Each row of a before or after table is a point. The points were changed in one or more steps. Then noise was added and the rows were shuffled. The steps act on columns, c1 being the first. Write out the steps. A step turns or swaps two columns, mirrors them in a line or flattens them onto one, adds a multiple of one to another, or multiplies or shifts one. Angles are multiples of 10 degrees, from the lower column toward the higher: turns from -170 to 170, lines from 10 to 170 but not 90. Use the fewest steps. Two steps may share a column if one is a turn and the other turns, adds or multiplies; they go together, in the order done. Otherwise the lowest column goes first.

Before (13 x 3)
[[ 13 -14   8]
 [-14  36 -22]
 [  4  31 -37]
 [ 14  -4  21]
 [ 35  11  28]
 [ 33   6  26]
 [ 38  -7  10]
 [  5  11   3]
 [-12  27 -37]
 [ -3  42  -7]
 [-20  35 -35]
 [ 29  -7  -2]
 [ -6  18 -38]]
After (13 x 3)
[[ 35  32 -23]
 [-12 -30  44]
 [ 37  59 -12]
 [ -1 -42  21]
 [ 13  31 -10]
 [ 29  50  -1]
 [  5  -4   2]
 [-20 -50  46]
 [ 13  16 -20]
 [-12 -47  34]
 [ -6 -13  42]
 [  5 -12  45]
 [ 34  34 -21]]
Steps: turn c2 and c3 by 160 degrees; add 1.5 times c1 to c2

Before (8 x 6)
[[ 13  40   8 -37   2  19]
 [  2 -60 -25  13  31   9]
 [ 25  10  10 -36  36  21]
 [-42  28  41  36 -21  27]
 [-22   8   3 -39  36  23]
 [  7  58  -7 -12  48  10]
 [-28 -57 -41  24   8 -34]
 [-16 -52 -47   8   3  35]]
After (8 x 6)
[[-48  40 -34 -24 -12  33]
 [-26  58 -17  -9  -6 -10]
 [-35  46 -36  -3 -14 -40]
 [ 26  -5  20  35   7 -18]
 [-31 -40  28 -29  10 -34]
 [ 21 -54  14  14   6  -6]
 [ 27 -31   4  44   4 -15]
 [-18 -13   6  41   3 -17]]
Steps: mirror c1 and c2 in the line at 10 degrees; flatten c3 and c5 onto the line at 20 degrees; turn c4 and c6 by -170 degrees

Before (14 x 11)
[[  9  -1  -1  -8  12  -9  28 -16  -6   0  -7]
 [ 19   5   6  -4 -14   0 -14   8   0 -21   5]
 [ -2  -5   1  -8 -17   1  -6  -6   8  -8  -6]
 [  7 -17 -12  10  10   4  16 -13   4  18  -8]
 [ -9   8  13  -2 -12  -3 -16   6  -9 -15  -9]
 [ -7   2  -4  -3 -10  -9  -1   5   9 -14  14]
 [ -2 -13   9   0  -1   8   4   8   2 -28  -8]
 [  0  -3 -15   9  15 -14  15  -5  12  12  -7]
 [ -7   2   4   0  -2   3 -10 -13  19 -15   8]
 [  0   1 -17 -10  19  10  19  -3   5  14  -6]
 [  5  11  19   8  -3   9   1   2  -3 -22  13]
 [  7   5 -23   6  11   0  16 -13   3  -2 -20]
 [ -3   7  -2   2 -10   1  17   0  17   3 -13]
 [ -2   0 -24   5  -2   2  24 -12 -12   4  -9]]
After (14 x 11)
[[  0  11 -16 -16 -25  -3  16  -4   2  -6 -21]
 [  0  11 -16  13 -21   7  19  -4  -7 -10 -18]
 [  0   1   0  -5 -27  10  27 -17  -6   1 -21]
 [  0 -12   9   7 -41  -3   5   9   8  28 -24]
 [ -1 -12  -4  -7 -50   6  -1   5   6   8  43]
 [  1 -12   4   3 -43  -1 -10 -14  22   8  25]
 [  0  -6 -23  -2 -29  -5  17 -13 -14  -3 -60]
 [  0   3 -24   0 -42  -4  24 -12 -28  -3 -27]
 [ -1  -2  -2   1 -50  -1  17   0  15  -7 -39]
 [ -1  -2   2   4 -57   8  -6  -5   9   9 -18]
 [  1 -16  13  -2 -53   3 -15   7  -1   3 -27]
 [ -1  24 -12   0 -31 -11  16 -12  -4   1 -25]
 [  1 -19   5   2 -54   3 -15   7   3   9  15]
 [  0 -25  19   6 -42 -11   1   2  11   6  38]]
Steps: multiply c1 by 0; turn c2 and c10 by -130 degrees; add 0.7 times c3 to c9; turn c4 and c6 by -110 degrees; shift c5 by -40; multiply c11 by 3
